Rows are points. To make a cloud, some directions were put in groups of two or more. Within a group, all points are equally far from the middle, so they leave a hole (a ring in 2 directions, a hollow ball in 3). The other directions are filled evenly. Then the cloud was stretched, turned, moved and blurred a little. Count the holes, and give their numbers of directions, smallest first.
In the rows, zero is written as 128.

Cloud (13 x 2)
[[168 117]
 [149 194]
 [123  82]
 [ 87 155]
 [184 150]
 [186 169]
 [186 159]
 [ 83 150]
 [156 194]
 [180 184]
 [110  78]
 [184 147]
 [175 127]]
Holes: 1 (2)

Cloud (22 x 3)
[[126 183 183]
 [141  70 191]
 [212 119 203]
 [ 43 120  89]
 [ 67 139 135]
 [ 40 107  89]
 [113 179  88]
 [ 78 155 135]
 [104 175 135]
 [102 171 153]
 [ 80 153 146]
 [135 177  78]
 [173 129  85]
 [168 171 109]
 [ 79  84 164]
 [167  97 107]
 [ 63 117 147]
 [ 96 173 116]
 [ 75 165  60]
 [134 175  68]
 [ 65 128 144]
 [178 103 126]]
Holes: 1 (2)

Cloud (26 x 4)
[[ 78 134 122  80]
 [101 199  79 137]
 [140 169 140 196]
 [174 132  54 133]
 [117 160 193  94]
 [192 102  99 174]
 [165 146 134  61]
 [ 42 181 125 126]
 [ 96 154 132 210]
 [104  78 105  95]
 [171 117 121  59]
 [170 105  89 186]
 [173 168 130  76]
 [205  97 110 163]
 [ 93  94  70 141]
 [ 79  91 141 182]
 [ 81 102 130 196]
 [ 74 107 182 162]
 [ 88 151  61 131]
 [107 174  62 134]
 [ 92  93 186 153]
 [111 104 202 139]
 [ 57 165 169 107]
 [200  78 160 136]
 [101  71 168 152]
 [ 96  61 120 151]]
Holes: 2 (2, 2)

Cloud (30 x 4)
[[196 101 161  96]
 [155  78 170 169]
 [ 86 154 157  41]
 [145  85 166 180]
 [172 127 181  90]
 [ 55 123 111 104]
 [117 170 164 102]
 [ 83 150 124  30]
 [114  64 129 123]
 [132 137  96 101]
 [ 88 137 153  29]
 [ 69 163 144  54]
 [111  90 203 139]
 [160 151 129 128]
 [ 41 135 124  99]
 [163 143 177  84]
 [ 83 162 164 128]
 [143 127 121 153]
 [ 37 139 131 101]
 [ 86 148 103  51]
 [ 92 125 146  25]
 [187  82 145  93]
 [117 126 117  22]
 [196 103 140  78]
 [196 134 140  80]
 [138 107 128 168]
 [ 88 111 173  48]
 [193  92 144  85]
 [153  68 135  91]
 [164  69 155 150]]
Holes: 2 (2, 2)

Cloud (52 x 6)
[[ 98 105 144 167 114 231]
 [ 74 157 157 130 145 125]
 [119 116  81 188  97  98]
 [140 124 187 191 157 111]
 [159  84 105 147 185  80]
 [172 178  51 191  79 181]
 [ 98  91 103 207 175  69]
 [162 169 177 165 100 119]
 [130  83 129 167  77 115]
 [189 203  77 128  81 155]
 [102 115  75 142 102 174]
 [122 118 192 153 187 161]
 [112 140  65 187  96 164]
 [133 101 183 108 131  71]
 [158 208  91 164  93 141]
 [ 99 109 118 119 170 180]
 [135  72 147 177  33 159]
 [109 121 117 186  54 165]
 [154 215 126 170  83 187]
 [145  70 129 166 111 182]
 [140  89 201 127 211 144]
 [140 120 144 237 155  86]
 [142  82 129 128  96 154]
 [140 126  83 216 109 150]
 [116  95 181 186 215 131]
 [129  99 169  93 138  89]
 [157  46 202 146 181  76]
 [124 162 110 168 159 154]
 [116 169 159 157 196 128]
 [151  96 198 126  92  90]
 [119  47 155 159  48 187]
 [174 164 130 180  98 157]
 [129 154 111  67 104 145]
 [126 113 161 142 132 185]
 [173 163 173 117 106 182]
 [132  75 165 169 161 132]
 [106 145  55 187  90 208]
 [131  87 203 171 167  90]
 [192 113 125 151 147  91]
 [104  70 142 145 140 164]
 [134 146  85 141  26 118]
 [110 109 155 192  59 129]
 [134 117 181 109 208 159]
 [119 101 108 111 130 136]
 [ 79  98 182 157 183 159]
 [141 119 163 197 144 200]
 [172  94 144 222  96 154]
 [140 158 149 163 165  55]
 [125  78 142 207  76 207]
 [141 142 140 180  32 147]
 [ 72 111 161 203 134 190]
 [ 84 174  74 174 103 211]]
Holes: 0

Cloud (72 x 8)
[[118 111 157 113 107 116  85  40]
 [172  81 116 193  85 155 157 122]
 [ 74 140 126 131  44 146 110  56]
 [170  55  98 107 138 108  80 133]
 [153  71 154  90 109 160 116  67]
 [ 59  60  86 120 155 123 109 148]
 [125 183 167 177 123  64 134 145]
 [155 105 180 166 167  59 110 107]
 [188 161 103 156  81 185 137  80]
 [100  56 121 106 166 127 131 157]
 [ 89  49 142 166  68 144 116 109]
 [161 114 136 155 118 162 154  51]
 [167  46  53  86  86 143 138  75]
 [177  92 179 141 114  53 109  80]
 [103  91 125 160 114 205  92  89]
 [176  92 138 122 155  38 107  91]
 [ 97 128 128 161 131 124  66  60]
 [170  85 128 200  85 152 128 118]
 [ 71 184 179 147 102  49 106 127]
 [146 104  73  61 133 135 145 113]
 [121 122  99  84  45  76 152 136]
 [ 95  42  88 150  93 173 121  99]
 [151  50  37  74 126 143 146 125]
 [138  69 185 110  78 127  89 152]
 [103 121 213 134  31 127 137 106]
 [ 49 146  75 124  72 129  28 110]
 [120 132 109 167  65  90  69 132]
 [ 88 109 167 128  65 146 153 168]
 [101 133 160 108  47 173 141 129]
 [114  57 113  58  78 164  91  75]
 [ 81 151  89  73  52  85 131 101]
 [124 174  65  99 102  88  91 139]
 [108 206  80 180 112 106 125 130]
 [100 136  74 160  24 142 134 128]
 [134  29  92  70  99 155  74 101]
 [157 182 131 145  94 118 170 135]
 [215  69 125 133 127 139 124  76]
 [134 167 167 186 125 106  95 166]
 [ 88 155 143 173 116 135  73 194]
 [158 165 136 161 105 118  86 160]
 [ 86  56 128 114  17 115 105 114]
 [175  58  87 163 121 175 165 127]
 [ 99 119  53 147  93 154 133  68]
 [ 98  95 135  92 146 105 148  89]
 [ 99 126   8 133 149 146 100 135]
 [128 158  69 159  38 162  93  85]
 [178  40 121  76  82  96 170  83]
 [140  72 148  89 123  72  84  51]
 [117  47  73 105  78 113 138  64]
 [164  83 132  87 165  39 115  99]
 [155 126 139 112  46  67 178 103]
 [140 109 123 163 146 107 102 189]
 [136 162  43 122 145 153 110 155]
 [105  55  88  43  90 130 138  81]
 [135  93 166 162 138 131  97  60]
 [151 119 212 150  45  90 142  81]
 [ 91  85 192 140 132  42  85 100]
 [172 128  98 166 127 168 166  65]
 [135 166  34 144  79 167 141 139]
 [123  50 107 122  45 114  90 114]
 [ 44 105 134 125  60  68 133 139]
 [121  55  78  59 112  64 148  83]
 [ 48 137 201 130  64  76  59 127]
 [133  76 141 185 107 111  98  78]
 [ 46 131 158 156  23 148  73 115]
 [149  69  22 131 113 169 144 103]
 [189  44  74 133 110 190 137 112]
 [177 109  93 148  68 120 174 141]
 [ 95  44  75 142  94 182 114  99]
 [159  39  81 109 109 210 114 116]
 [114 184  82 121  77  59 131 114]
 [139  58  80 145  64 117 148 103]]
Holes: 3 (2, 2, 4)
